Each row is a point. The points of each table are mixes of a few directions, plus a little noise. Count the directions of each table, and those that both share. Where both have some left over, give the other angles between the two spaces (their principal angles), to ten degrees, smallest first.
(in the rows, 128 means zero)

First:
[[ 99 188 124]
 [166  50 133]
 [139 105 129]
 [119 147 127]
 [117 150 126]]
Second:
[[ 66  93 152]
 [126 110 132]
 [169 110 121]
 [106  82 143]
 [135 127 126]
 [138 189 113]
 [157 184 109]]
Directions: first 1, second 2, shared 1

First:
[[113 143 189 143 109 105]
 [100 162 119 122  72 152]
 [154 135 180 133 175 121]
 [154 167 127 103 157 178]
 [119  91  97  86 121 100]
 [115  79  89 126 116  93]
 [154  94 103 188 174 126]
 [115 152 122 123  99 149]]
Second (6 x 6):
[[149 118 163 128 149 160]
 [ 64 138 189 102 138  95]
 [134 139 104 126 118 164]
 [150 126  71 145 109 113]
 [156 135 107 130 124 192]
 [114 112 134 138 130  44]]
Directions: first 4, second 3, shared 1; angles 40, 40

First:
[[138 125 139 142 147 164 136 119 117]
 [137 138 133 132 154 127 143 156 109]
 [113 135 110 142 117  76 150 133 157]
 [135  93 147 134 139 216 151 118 103]
 [132 106 140 153 146 186 164 117 119]
 [112 132 111  81  85  70  90 147 136]
 [125 169 111 114 114  42  82 127 152]
 [131 127 132 127 122 143 108 105 131]]
Second (10 x 9):
[[128 120 136 129 141 142 122 131 120]
 [127 111 145 131 156 159 114 135 110]
 [129 148 109 125  97  94 144 120 148]
 [129 148 108 125  97  94 144 121 148]
 [125  59 196 140 238 249  72 155  57]
 [129 141 115 126 107 105 139 123 142]
 [129 145 111 125 100  97 142 121 146]
 [129 143 113 125 104 101 141 122 144]
 [128 131 124 127 122 122 131 127 132]
 [128 134 122 127 119 118 133 126 134]]
Directions: first 4, second 1, shared 0; angles 30

First:
[[113 153 137 115 128 131 140 101 137 152 145 125]
 [139 176 151 130 118 136 115 146 104 113 159 141]
 [139 125 134 142 121  94 129 105 140 123 135  88]
 [144 112  99 123 129  48 116  50 120 123  96  95]
 [139 104 108 109 119 132 142 153 181 134 107 131]
 [ 83  82 132 146 154 184 148 143 126 152 124 134]
 [168 186 155 123  92 121 124 171 160 108 171 115]
 [ 99  88 107 136 163 177 109 154  56 119  87 195]]
Second, 11 rows:
[[124 133 156 175 181 135 101  72 165  74 138 152]
 [130 128 138 129 122 125 137 117 119 122 135 127]
 [133 132 141 124 109 116 153 114  98 121 146 119]
 [135 105 146 120 133 121 135 133 149 136 120 150]
 [137 129 130 120 135  90 172 129 101 120 156 126]
 [123 159  87 136 154 106 140 141 101 114 153 104]
 [117 156  80 148 173 126 106 145 135 115 133 115]
 [137  69 132  68  79 148 122 202 169 215  65 156]
 [123 139 135 161 166 132 108  95 147  91 138 137]
 [123 135 158 107   7 188 111  99  76 156 109  86]
 [127 122 104 121 150 122 123 162 148 144 116 136]]
Directions: first 5, second 4, shared 0; angles 30, 80, 80, 80

First, 11 rows:
[[125 106 104 126 130 160 106 131 131 134 133 117 101 146 100 127 106 123]
 [164 153 145  51 145 108 106 159  90 133 156 156 197  79 172 158 156 145]
 [ 82 137 121 187 115 116 168  91 172 117 107 132  65 163  93  92 129 139]
 [129 151 134 101 134 109 131 130 125 127 138 151 141 113 138 131 147 148]
 [148 106 153 165 117 126 138 131 114 126 106  94 162 121 158 136 119  91]
 [107 166 149 145 123  83 170 107 145 115 119 153 128 121 142 112 159 150]
 [124 139 151 157 120 103 157 117 133 120 112 127 140 123 147 121 141 123]
 [ 67 150  85 136 130 134 141  95 180 123 136 163  27 172  55  90 128 175]
 [137 109 145 167 117 127 140 125 124 125 107  99 144 130 145 129 118  99]
 [153 116 158 148 121 118 137 136 108 126 113 104 175 110 168 141 129  98]
 [174  72  64  23 157 224  13 186  85 160 181 111 128 129  89 170  76 118]]
Second (11 x 18):
[[127  97 104 137 127 166 105 131 131 135 128 106  99 151  99 127  99 113]
 [ 98 170 118 102 135 103 143 114 150 123 143 174  98 129 109 112 155 175]
 [170 106 187 181 111 105 153 137  96 122  93  80 213  99 203 147 129  69]
 [144 117  88  49 149 171  66 158 110 145 168 142 120 125 100 148 112 145]
 [115 116  97 118 132 156 108 127 139 134 138 130  87 150  90 122 111 136]
 [106 128  81  91 140 160  98 127 145 136 153 150  68 153  72 119 115 158]
 [143 139 166 146 121  94 154 128 116 121 113 123 176 104 174 134 147 115]
 [106 135 155 202 109  97 181  98 152 113  93 116 117 140 138 105 137 116]
 [116 176 157 128 126  73 169 114 136 116 125 162 148 106 156 119 169 155]
 [117 173 160 135 124  72 171 113 135 115 120 157 151 107 160 119 168 150]
 [167  51  96 118 132 210  59 162  98 148 134  69 131 145 109 155  66  75]]
Directions: first 3, second 3, shared 3

First, 11 rows:
[[126 193 191 144  82 170 124 146  85  86  76 169 145 180 187  91 155 123
  130 165  80 134 127 117]
 [114  92  47 115 151 110 169 132 153 152 156  86 135 113 126 157  71 112
  146 145 143  62 129 147]
 [133 139 114 136 180 116 150 161 148 183 135 154 102 127 130 125 152 112
  130 142 171 134  96 112]
 [141  98  52 134 126 120 162 122 148 134 151  96 136 111 122 128  79 131
  149 135 135  78 129 154]
 [ 75 133 160  93 163 120 121 143 122 145 123 125 126 144 142 176 134  94
  114 145 130 121 131 106]
 [134 154  99 144 184 124 174 180 147 192 128 162 104 141 153 115 147 102
  141 168 171 110  84 113]
 [ 98 192 187 126  97 167 134 155  85  93  76 159 150 189 200 117 142 103
  130 182  78 109 129 113]
 [156  94 146 131  99 118  80  80 131  99 145 113 125  91  72 121 137 169
  113  64 126 182 150 139]
 [148  83  85 129 135 106 124 103 153 138 162 100 121  89  83 135 108 148
  129  92 151 132 134 144]
 [142 138 188 134  62 150  81  92  96  62 106 132 146 133 122 105 143 159
  116  98  82 170 156 134]
 [142  91 140 122 129 108  88  92 140 124 151 113 117  91  73 138 139 154
  111  71 143 176 142 131]]
Second (11 x 24):
[[127 130 158 161 197 171 115  91 167 126 140 118 197 121 149 153 119 137
  191 116 103 161 140 125]
 [163 104 195 146 179 174 166 111 192 134 135 144 158 155 114 158  95 121
  174 109 114 143 148 145]
 [104 146 136 150 197 125  76 102 159 131 121 119 198 107 135 132 141 141
  172 102  90 138 162 123]
 [134 121 105 126 113  67  46 187 124 124 121 177 107  88 116  94 158  94
   96 133 126  47 160 152]
 [156 159 117 191 161 170 162 126 123 117 136 127 122 173 142 122  98 124
  159 148 162 116 108 149]
 [107 122 100  76 104  58  71 141 136 145 100 136 113 108 109  88 171 132
   72 124 114  87 168 115]
 [127 117 105 101  86 114 120 137 109 128 130 128 100 116 137 115 143 125
   93 150 142 120 116 118]
 [138 158 131 149 103  89 190 185  92 125 102 149  59 181  62 119  94 113
  103  92 149  83 126 170]
 [113 104  90  63  71 127 116  96 115 138 134  98 113 107 166 111 164 148
   79 173 141 157 107  81]
 [130 108 153 102 103 164 193 100 126 132 138 104 120 145 131 157 109 142
  129 129 132 184  99 110]
 [107 139 118 142  94 149 154 132  64 107 151 106 121 107 149 159 116 130
  140 131 136 172  72 120]]
Directions: first 4, second 6, shared 0; angles 40, 80, 90, 90
